Each row is a point. Before rounding, the points of a table are all equally far from one centre. They may lie mostly on one side of it. Write the centre, to within rounding.

Points, 5 rows:
[[ 49 -14]
 [ 53  -8]
 [-23  28]
 [ 27 -28]
 [  6 -27]]
Centre: [17 14]

Points (18 x 11):
[[ -9  -6  14 -13   3  33 -42 -12  31   4 -54]
 [-21   9   1   0  12  30  -6  10  11 -26 -51]
 [ -6  -4  42 -27 -12 -14   8 -39  11  -9 -37]
 [-16 -23 -10  33   2  10 -29 -22  22 -27 -19]
 [-38   9  16   4   1 -13  12  -5  -3 -29 -33]
 [ 29   1 -16  14 -19  -3 -37  -6  -6 -11 -33]
 [ 41   4   5 -37 -22   0 -40  -4   2 -11 -26]
 [ 14 -32  28 -34  -5 -31 -14   5  -2  -2 -39]
 [  7   5 -14   2   1 -18 -21 -22   1   6 -40]
 [-15 -17  30  -1 -50  12 -40 -26  12 -34 -25]
 [-30  -7   3 -14  32  -9 -29  12   5   0 -33]
 [-20  34  14 -39 -14  10  -7  -1  30   4 -36]
 [ 39 -12  24 -37  -5  10   9 -14  28  -4 -38]
 [-23 -19  22  -8 -14 -13 -51 -14  -1 -12 -45]
 [-15 -27  39  17 -54  18 -21  10  -5  -3 -39]
 [ 25  -3   3   1  -5   0  -2 -30 -20  20 -24]
 [-11 -18  22  -1  20   5 -27 -39   4  -4 -43]
 [-20 -34  42 -13   4  13 -60   3  32  12 -26]]
Centre: [  2  -4  28   0  -9   7 -15   6  16  -6  -5]

Points:
[[ -8  18  -8  22 -11   2 -28  -8 -22  11   2 -16 -13 -17 -46   0  -5 -23
   -6  -3  27  -5 -10   7]
 [ -3   8  -4  24   7  -2 -24   2 -30   1  11   3   7  20 -26   6   2  -3
  -16  35   7  23   1   5]
 [  6   5  -5   5  -9   4 -37  -3 -13   9 -11   6 -28  -8 -14   9  -6  11
  -26   9  20 -28  -3  12]
 [  5  10  -9   0   0  11 -38  -8 -14  -1  -8 -12 -50  14 -41  19  -9 -15
  -18  -1  32   7   1  15]
 [  7   7  -6  31  -9 -26 -20   9 -33  11  -7  11 -19  -4 -28  -8 -11  10
  -27 -14   9  18 -14   4]
 [  7   8   1  19 -19 -24 -26  -3 -11   7  -7 -12 -16  17 -13   1   8 -14
  -19  -1  39 -21  -4  10]
 [ 10   1  24  18 -17 -11 -46  -3 -17   2   9 -10 -22  -3 -13  15 -35   8
  -12  -9   6   5   5  13]
 [  8  35 -33   3   2 -17 -30  -5   3   3   5  24  -9   8 -39  11   9   2
  -26  11   3   6   2  15]
 [ 29  16  -9  19   3  23 -41   6   8 -19   5   5  -5  35 -34  16  16  -7
  -13  -9   6  30  -5   6]
 [  6   6 -18   5  11 -10 -37  -7 -35  15  -4  13 -11  11  -9   9   6  -6
  -14  -4  17 -16  -3  11]
 [ 13  26   4   8 -18  -5 -15   4 -30   0  19   0 -38   8 -25  -2  -7 -30
  -19   2  15   4   4  27]
 [ 26   8  11  32 -30  -7 -42  -6   1  -1   0   5  -4  -6 -55  15   8 -28
  -23  -2  22   8   9   1]
 [ -3   7 -10   4  -5 -17 -13 -20 -21 -11   0  19 -47  11 -36  13 -20  -9
  -17   0   2  -2  -3  10]
 [-14   8  -4  -2  -5 -11 -10 -26 -22  -7 -14  -8  -3  -7 -40   0   7 -13
   -5  33  13  23  -9  -2]
 [-15   3  -5  23  -6 -12 -22  17   4  11 -24  14 -40   2 -36   7  -2 -27
  -36 -27  18 -10  17   9]
 [  0   9  -9 -10 -10 -18 -12  -6 -12  16  -8  -9 -16   1 -40  12  21  -2
    7   9  35  -4  -8   6]
 [  3  18 -14   4  -6   1 -22 -22 -12 -10  28   9  -8  -6 -44  22   1  -1
  -12 -14  27  22 -10  -5]
 [  2  22  -7  10  15 -13  -4 -15   2  20 -10  -6 -28   8 -28  27  24  15
  -11 -24  22   0  12  12]
 [ -2  15 -13   3  -4 -34  -8 -15 -11  22 -13  18   3  13 -25 -12   9  -4
  -20 -12  17   9  22  47]
 [ 11  20 -10  17  -3  -9 -30   5   3   7  -2   2  10  -4 -59  -4 -21  10
   -8  -7  11 -10   4 -10]
 [-10  29 -14  -6 -21 -16 -48  19  -1  11 -15  31  -1   0 -23  -7   9  -9
   -7   4  26   7   0  13]
 [ -2  11   2  10   5 -17  -7   1  36   9 -11  19 -35  14 -25  37   1   4
  -27  -6   4  -5 -14   8]
 [ 15  37  12   1  -8 -21 -37 -14   6   6  12  11 -13  14 -29  10   5 -26
  -17  -7  22 -25  10  14]
 [-24  18   2   4   5 -19 -28 -14 -20  -6   5   2  -9   6  -4  29  -2  17
  -18   6  -5   1 -14  16]
 [ -1   6  15  10 -14  -7 -14  -4 -23   3  -2 -23 -28  -9 -34   5 -12  -7
  -18 -25  19 -25  -6  18]
 [ -5  19  11  28 -19 -21 -23   5   6   4  -9  -4 -23   0 -60  23   9   8
  -16  -7   6 -13   1  -2]
 [ 18  27   1  -8  -2 -12 -41 -19  -1   0  -2  16 -27 -10 -32  11  17   7
   -8 -26  14 -13  19  27]]
Centre: [  1   9  14   3   0   0 -18  -1   3  -1 -13   7  -4   4 -26   6   0 -11
 -18  -9   8  16   4  14]

Points (30 x 24):
[[-48  11  -6   7  35 -10  -4 -11  22 -29  -9 -12 -12   1  -4 -13 -20  -1
   11  34  22   1  11 -39]
 [-15   2  10 -18  12 -27  -1 -26   2 -16 -11  16   6  19   6  14 -15  45
  -36  24   6 -32  32  -4]
 [-28  40   0  -4   8 -34 -31 -19 -15 -17 -18  -9 -14  -4  14   5  -2  20
    4 -28  -7 -30  47 -30]
 [-28  10 -15   5  22 -21   5 -16   5 -43 -33  31   5   4 -10  -1  16  45
  -16 -11  20 -21  33   3]
 [  3  36   0  30  38 -25  -1 -36   0 -47   2   5  -9  13  -2 -18  -9   5
  -21 -23   4  15  13  19]
 [ 33  20   2  26  26 -33 -32   2  -9 -24   1  -3  -8   5 -16  11 -22  31
   -7   9  -8  -2  18 -13]
 [ -1   0  10  16   8  -7 -32  15  15 -12 -32  11  -1  15  28  20 -13  17
  -32  -8  15  -5 -12 -19]
 [-37  29   1  17   3   1 -13  -1   8 -47  16 -26  -3   7  11  26   3  12
  -15   7   9 -24  -1 -21]
 [-10  37  13  10  30 -43  10 -31 -10 -37   4 -10 -14  -8   3   4  40  21
  -25  -3   5 -44  15 -10]
 [-15  26  -1  -4  29 -23 -34   6   8 -23   2  14  -8  25 -20   8 -32  31
  -13 -29  20  -4  21  -4]
 [-23  29  19   3  -4 -55 -24  13  31 -10  -3   5 -18  16  -2  16  -5  18
  -21 -24  22  -1  34 -21]
 [-24  19 -15   9   7 -12 -12 -36   6 -16 -15  27   3  15  -6 -11  20  60
  -17  -2 -11  -7  13  -7]
 [  2  -2 -12  -9  29  13   9 -12 -13 -10   2  39 -15  -5   7  14   1  -6
   -9  -3  13 -49  -8  13]
 [-17  34  18   7  13 -18 -23   1  16 -19  16  14 -11  14  -9   5  24   4
  -38  -9  37 -16  38 -10]
 [  1  34 -11  -1  26 -22 -23   8  15 -11 -27  15 -12  10  22  10   0  27
  -38   5   6  17  28 -40]
 [-59  45  16  13   5  -9  -1  -6  -3  -6  14  19  -6   6   1   2  -7  28
  -24 -22  24 -30   2  -1]
 [-34  19 -15  14  -2 -33 -11   2  -5 -16  12  -4 -20 -32 -20  10 -23  33
  -49  -8  -2 -16   3   4]
 [-31  25   8   0  18 -10 -12   2  -8 -21 -19  32 -15  25 -15   3  -5  30
  -45 -16  13 -33  33  -5]
 [-20   7   4  20 -23 -45 -15  12 -10 -44 -17   7 -31  28  12  24  -8   5
  -19   5  -4 -24  18  -3]
 [-49  32  -3  -3   4 -33   7  -9  10 -44 -16  24  16 -10   4  30 -20  15
    0 -12  21   1  15   7]
 [ -5  17 -30  -1   0 -31  -5  -3   5 -38 -12  32 -21  29 -30  14 -15  29
  -34 -13  -4  -5  15 -10]
 [-14  48 -23  17  14  30   9  -3   9 -16 -34   5  -7  21   2   6  -7  20
  -17  -3  16  18   1  -6]
 [-27   0 -16  -3 -27 -29  -5   7  -9 -32  -1  14  -6   1   2 -20  11   4
  -33  16  42  -1  14  10]
 [-20  15   8  17  17 -13 -34 -43  -2 -13  -1  27 -11  -1   3  18  10  33
   -2   5  24 -22  28 -14]
 [-12   8  11  11  15 -15  24   0  -8 -59  -9  26 -13  10  -2   1  18  24
   -5 -25 -10 -36  20   4]
 [ -3   9  15  23 -12 -38 -20   1  -3  15  -3   6 -27  18 -11  15 -12  29
  -24  10   1 -11 -35   4]
 [ -3  19 -38   2  11 -49 -17 -13 -24 -37 -16   6  -6   8   4   5  -4  28
   -9 -14  12 -24  54   8]
 [-18  -6 -10  10  -7 -16 -19  -5  23  21   4  -7  26   1   3 -20  19  18
  -26 -11  30 -40  21 -17]
 [-23   2  -5   3  43 -13  -9 -15  -8   3 -10  10 -14 -21  -1  32  13  33
   -3 -19  28  -6   6  32]
 [-26  -1  17   5   2 -34 -38 -12  -5 -30 -14   0   6  19  -3  12   4   4
  -37  34   5 -14   6   9]]
Centre: [-13  16  -8   9  14 -27   9  -6   3  -2 -10  -1  -8   4   3  -1  -2   2
  -8  -2   3 -12  11  -4]

Points (31 x 24):
[[  1  41 -29 -11   9 -15 -30   6  39   2   3  19   8   3 -31  -2   6 -17
  -19  -2   0  27   6  10]
 [ -6  13 -40  -8  -1 -41 -20   7  49  16  16  19   6  13 -28  10  21  -2
  -25  -9  -7  10  -3   5]
 [-16  39 -38  -5  18 -25  -7  12  44   9  -4  24  10  15 -41 -21  19 -18
  -30   3  11   4  10  -6]
 [ -1   8 -46  -6   7 -21 -23   4  39  16  19  28   4   4 -31  -3  12 -25
  -13  -8  13  15   5 -11]
 [-16  30 -33  -9   7 -17 -23  20  49   6  16  18   6  17 -31  -6  -5 -14
  -17 -17  12  12  19  -4]
 [ -2  21 -47   3   1  -9 -28  12  41   7  18  20  -3   8 -40 -15  23  -9
  -16  -9 -10   2  13  -4]
 [ -8  11 -40   7   4 -12 -18  13  35  14  26  22  -4  -5 -32 -22  18 -13
  -17 -13  -3   5  12  -8]
 [ -2  42 -30   5  17 -27 -25  23  51  11  13  26   4   6 -34  -7   7  -4
  -25   0  -2   9  -5   7]
 [-22  13 -25  -2  11   0 -20   6  49  22   2   5   7   3 -36  -5  14  -8
  -33 -20  -1   5  15 -25]
 [ -2  37 -34  -8  -2   2 -13   8  60  21   0  33   7  20 -19  -6  14 -18
  -33   1  -6 -11  15 -23]
 [-11  27 -27  -8   4 -27 -30   2  55  22  14  28  10  14 -32 -14  11   4
  -25 -11  -5 -10  16 -23]
 [  6  10 -46  -8   1 -23 -21   1  44  11  12  22   6  -3 -23  -9  25 -17
  -19 -14  -1   6  12  -3]
 [ -8  28 -26   8   9 -25 -21  19  45  25  14  26   9   5 -35 -20  11  -4
  -13  -7 -12  14  15  -2]
 [  3  38 -50   3  -2 -23 -20   9  36  12  16  37  17  -1 -31 -11  18 -18
  -11 -12  -2 -13  14  -3]
 [  2  25 -30  -7  15 -20 -13  10  58  14   6  23  22   9 -35  -5  14 -14
  -25   5 -16  15   4  -7]
 [  1  20 -41  -8   1  -5 -14   9  35  34  15  20  -2   6 -39 -15   5 -12
  -13  -9  -9  11   8  -2]
 [-11  30 -39 -14  22 -11 -10   7  51  22  13  26   0  -6 -34  -7  16  -3
   -9  -7 -17  12  11  -4]
 [ -4  27 -43  12  -9 -16 -13  12  44   1   5  22   2   5 -29 -21  24 -13
  -25 -10  -5   2  14   5]
 [  0  17 -54   1  -1 -15 -24   8  45  14  13  23  26  13 -33  -9  -2  -4
  -22  -4 -13  -2  -6 -22]
 [-14  29 -39  -3   6 -18 -16 -10  16  -4  33  21   9   3 -27   5  -7  -7
  -15   1  12  19  15  -1]
 [-14  22 -45  -4   3 -17 -22   3  42  20  23  15  -2   9  -5  -8   3   6
  -13 -14 -10  20  -5   9]
 [  0  24 -44   3   8 -20 -23  -1  39  12   8  25  10  -2 -32  13  -1  -9
  -25 -10 -13   9  18 -15]
 [ -7  34 -32 -11   1 -23 -10   1  40  25  -3  16   6   2 -28   9   0  -9
  -32 -14   2  23  -1  10]
 [ -2  26 -31   6   8 -15  -6  -4  40  14  19  23   5   1 -37  -4  17 -16
  -25 -23  -5  17  12 -14]
 [-16  17 -31  -8  -1 -10 -21 -14  50 -12  12  26   3   1 -35   4 -11   0
  -11  -7  -2  11  -2 -11]
 [-16  32 -40   0  26 -22 -15  13  43   3  -7  24  20   9 -26 -14   5  -9
  -25 -19 -12  10  13 -11]
 [-18  30 -49  -6   6 -21 -14  16  43  15  20  39   6   8 -18  -6   5 -13
  -11   0   0   6  20   9]
 [  4  33 -37  -7  32  -8  -7   2  34  27  24  26  14   0 -19  -9   1 -14
  -23  -6  -1   9   7  -2]
 [  7  38 -28  -3   4 -25 -18  -8  46  -8  15  28 -12   9 -22  -9   8  -8
  -21 -15  -8   7   8 -21]
 [ -3  15 -38  -8  21 -23 -26  17  36  29  15  25  11  17 -23 -11  -3 -20
  -15  -7  11   9  12  -5]
 [ -4  31 -36 -11   7 -12 -10   9  49  29   8  37  11  22 -44  -9   9   3
  -18  -2 -16   2  14 -12]]
Centre: [-12  27 -17  -4   3 -10  -7  13  19   8   1  17  11  11 -12   6  20   3
  -4   3   6  -8  -7 -17]

Points:
[[ 13 -15 -17 -38 -16   0 -21  52  13  10 -41 -60  11  21  -3   5 -27 -33
    4  33  31 -16  23 -38]
 [  0  10 -21 -20 -22   9 -22  36   1  25 -51 -47  13  12 -19  -3 -21 -17
  -14  17   4 -28  30 -43]
 [  0  11 -17   6 -30   6 -32  33   8   5 -40 -46  19  17 -24   2 -21 -43
    5  33  20 -29  12 -45]
 [ 21  13 -13 -16 -29   1  -5  39   7  23 -18 -45   5  18 -24  20  -2 -25
   18  34  29   4   0 -53]
 [ 13  -5  -4 -28 -24  -8 -38  46  -6  -2 -31 -60  17  -3 -12   5  -6 -48
   23  26  21 -33   1 -50]
 [ -3   0 -29 -24 -36  12 -25  40 -10  12 -31 -55  22   7 -21   7 -10 -40
   11  18  25 -10   6 -38]
 [  9 -13  13 -16 -31  -2 -39  40  12  17 -24 -48  12  22 -28  20 -15 -48
   10  14  23 -41  15 -37]
 [  1 -23 -21  -2 -16   4 -28  35  27  19 -34 -48  23   8  -4  20  -9 -50
    5  20  25 -21  -3 -44]
 [ 23  -3   3  -7 -23  -8 -25  43   9  36 -25 -44  14  22 -15  -8  -9 -29
    2  -5  31 -49   8 -34]
 [ -2   7  -5 -29 -24  19 -27  39   8  15 -12 -47  14  13 -16  24 -26 -55
   -1  16  30 -21  -5 -37]
 [  6   3 -11 -15 -32 -15 -35  33  -5  25 -55 -36   9   7   0   7 -17 -53
   -3  23  32 -11 -16 -47]
 [  6   8 -12 -27 -42  12 -32  38  -8   9 -43 -50  10  12 -12  17   2 -44
    3  15  28 -43   4 -37]
 [ 22  29   5   1 -12   0 -28  43   5  24 -26 -52   9  34   0  11 -14 -57
    7   8  37  -4   1 -34]
 [  6  -6  -1 -17 -43 -12 -38  42  -1   5 -49 -40  13  18 -26   9  -7 -44
   -9  35  21 -25 -13 -31]
 [ 29  -8  14 -41 -25  -6 -22  28   7  32 -35 -41  34  12 -20   5 -18 -34
   14  36  30 -21 -13 -31]
 [ 17  -1  -7  -7 -38   0 -10  37  -5  31 -16 -45  -9  10 -32   8   7 -35
   16  39  37   0  11 -32]
 [ -2  -7 -27 -15  -9  -2 -25  37   7  17 -20 -49  12   1 -22  18 -20 -25
  -29   9  38 -23  -6 -36]
 [ 23  -5  -5  -4 -18   7 -23   0   7   8  -6 -34  -6  15 -34   9 -27 -45
    7  15  43 -14  11 -45]
 [  6  14 -26 -13 -43 -17 -45  33  16  10 -43 -49  -5  18  -7   3 -15 -33
    7  32  39 -10  22 -33]
 [  9  -9 -18 -16 -34   2 -39  43   3  10 -47 -47   3  15 -12 -13   3 -46
   -6  44  25 -20   2 -34]
 [ 17  -5  -5  -3 -35   2 -21  26   7   4 -46 -58  28  17 -34  21  -1 -27
   23  39  25  -8   2 -16]
 [ 15  -2 -14 -25 -13  -8 -38  45   8  10 -33 -54  18   5 -24  -7   6 -40
   -4  17  38 -18  16 -55]
 [  1  19 -15 -20 -27  14 -40  37  -8  19 -35 -58  12  17  -4   5  -2 -25
    6  12  44 -39  11 -29]
 [ 22   8  -6 -14 -42  18 -33  28   8  22 -22 -39   4  22 -21  19  -6 -37
    9  -1  20 -37  10 -44]
 [  7   2 -17 -18 -13   3 -36  10  -2  20 -46 -46  22   7 -17  11   2 -53
   27  28  23 -20  -6 -28]
 [ 17   5 -15 -22 -15   0 -32  58  12  28 -39 -54   7   6  -6  21   2 -60
   -6  21  12 -13   2 -31]
 [ -3   6 -16 -25 -14  -1 -15  40   8  23 -37 -46   6  23 -20   7 -10 -59
  -10  31  16   6   6 -38]
 [ 23   3   9 -17 -36 -12 -40  43   6   5 -34 -43  21  16 -21  -1 -16 -36
   22  33  42 -37   0 -34]
 [ -1  12  -2  -7 -45  14 -27  48 -13  15 -41 -46  48   5 -23   6   0 -43
    7  19  20 -14  19 -31]
 [  8   7  -9  -3 -28  -8 -36  53  -5   1 -25 -44   7  15 -23  24  15 -25
    2  48  40 -37   6 -31]]
Centre: [ 15   2  11 -12 -19 -11 -19  19   0   1 -16 -27  15  -1  16   8  -2 -24
  -7  21  14  -8  22 -16]
